Every row gives one point. Each copy is the shape, with its points in the same order, turned, moved and blurred by noise. Say if it was mirrored as well.
In the rows, 128 means zero.

Shape (6 x 2)
[[106 173]
 [113 128]
 [170 165]
 [119  61]
 [153 131]
 [ 80 128]]
Copy 1 (6 x 2)
[[ 76 124]
 [123 127]
 [108  58]
 [194 134]
 [125  85]
 [119 154]]
Copy 1 is: mirrored
Copy 2 (6 x 2)
[[165 177]
 [135 149]
 [195 124]
 [ 84  96]
 [155 114]
 [102 177]]
Copy 2 is: only turned
Copy 3 (6 x 2)
[[144  76]
 [132 119]
 [199 112]
 [108 177]
 [167 135]
 [101 104]]
Copy 3 is: mirrored

Shape (7 x 4)
[[ 97 137 177 106]
 [ 96 175  78  84]
 [163 154 193 172]
 [124 134  98 100]
 [155 125 140 194]
 [136 115 105  92]
 [ 89 111 129  99]]
Copy 1 (7 x 4)
[[178 173 139 127]
 [ 93 144 104 179]
 [196 116 115  54]
 [123 118 136 160]
 [143  86 148  59]
 [139 106 153 166]
 [136 154 167 151]]
Copy 1 is: mirrored
Copy 2 (7 x 4)
[[ 98 176 127  80]
 [ 58 101 121 151]
 [138 139 193  34]
 [113 109 117 131]
 [169 128 201  89]
 [130 115 106 120]
 [114 159 112 130]]
Copy 2 is: mirrored

Shape (13 x 8)
[[160 109 107 152 155 142 122 176]
 [147 139 180 151 188 148  75 121]
 [ 99 120 126  86  42 100  81 157]
 [105 100  93 171 118  81 158  95]
 [147 135 177  64 129  82 140 151]
 [137 123  91  71 175 133 106 127]
 [105 115 135 150 151 184 125 156]
 [ 93  91 161 140 144 208 148 155]
 [104 158 208 107 178  57 122 147]
 [138 123  78  87 133 129 118 115]
 [102 170 122 109 113  79 135 123]
 [124 156 161 125  79 129 153 167]
 [114 159 131 105 174  90 135  70]]
Copy 1 (13 x 8)
[[137 127  88 165 141 119 116 136]
 [163 167 122 132 196  92 136  73]
 [ 76  87 200 113 152 116  53 150]
 [108 153 178 146  68 129 152 127]
 [109  94 125  73 122  53  88 101]
 [105 174 106 104 151  74 108 170]
 [109 156 102 136 161 158 113  98]
 [ 75 145  85 123 169 176 128  75]
 [132 143 140  99 118  38  76  35]
 [108 154 132 102 134  98 117 182]
 [130 147 172  88  92 100  79 123]
 [130  87 141  90 122 147  77  99]
 [134 192 156  75 107  68 133 110]]
Copy 1 is: mirrored
Copy 2 (13 x 8)
[[148 138 138 145 141 115  77 116]
 [ 78 108 183 151 108 123 125  71]
 [122 159 128  56 123 152 164 199]
 [188 108  83 121 114  79 167 114]
 [ 82 153  91 174 112 153 147 169]
 [128 150 126 134  41 123  86 134]
 [157 107 137 134 117 173 108  89]
 [168 121 139 154 121 212 125  74]
 [ 53  72 110 176  98 136 163 156]
 [140 170 104 109  66 114 102 132]
 [ 96 116  67 101  99 117 142 140]
 [104 136  88 114 167 168 140 131]
 [ 93 112  90 137  50  94 149  97]]
Copy 2 is: mirrored
Copy 3 (13 x 8)
[[127  83 103  88  82 126 136  75]
 [ 92 122 136 108  43 185 104 113]
 [180 213 118 105 119  94 151  65]
 [ 81 122 155 134 109  64 202  87]
 [169 146  69 166  97 128 145 141]
 [ 94 125  58 120  89  99  97  91]
 [ 88 109 110  79 124 163 136  71]
 [ 93 120 101  55 148 191 155  90]
 [132 143 105 209  71 189 150 112]
 [114 131  95 109 108  65 108  98]
 [133 144 142 178 132  99 131  94]
 [176 126 134 120 151 137 146 109]
 [ 64 143 123 178  97 103 123 139]]
Copy 3 is: only turned
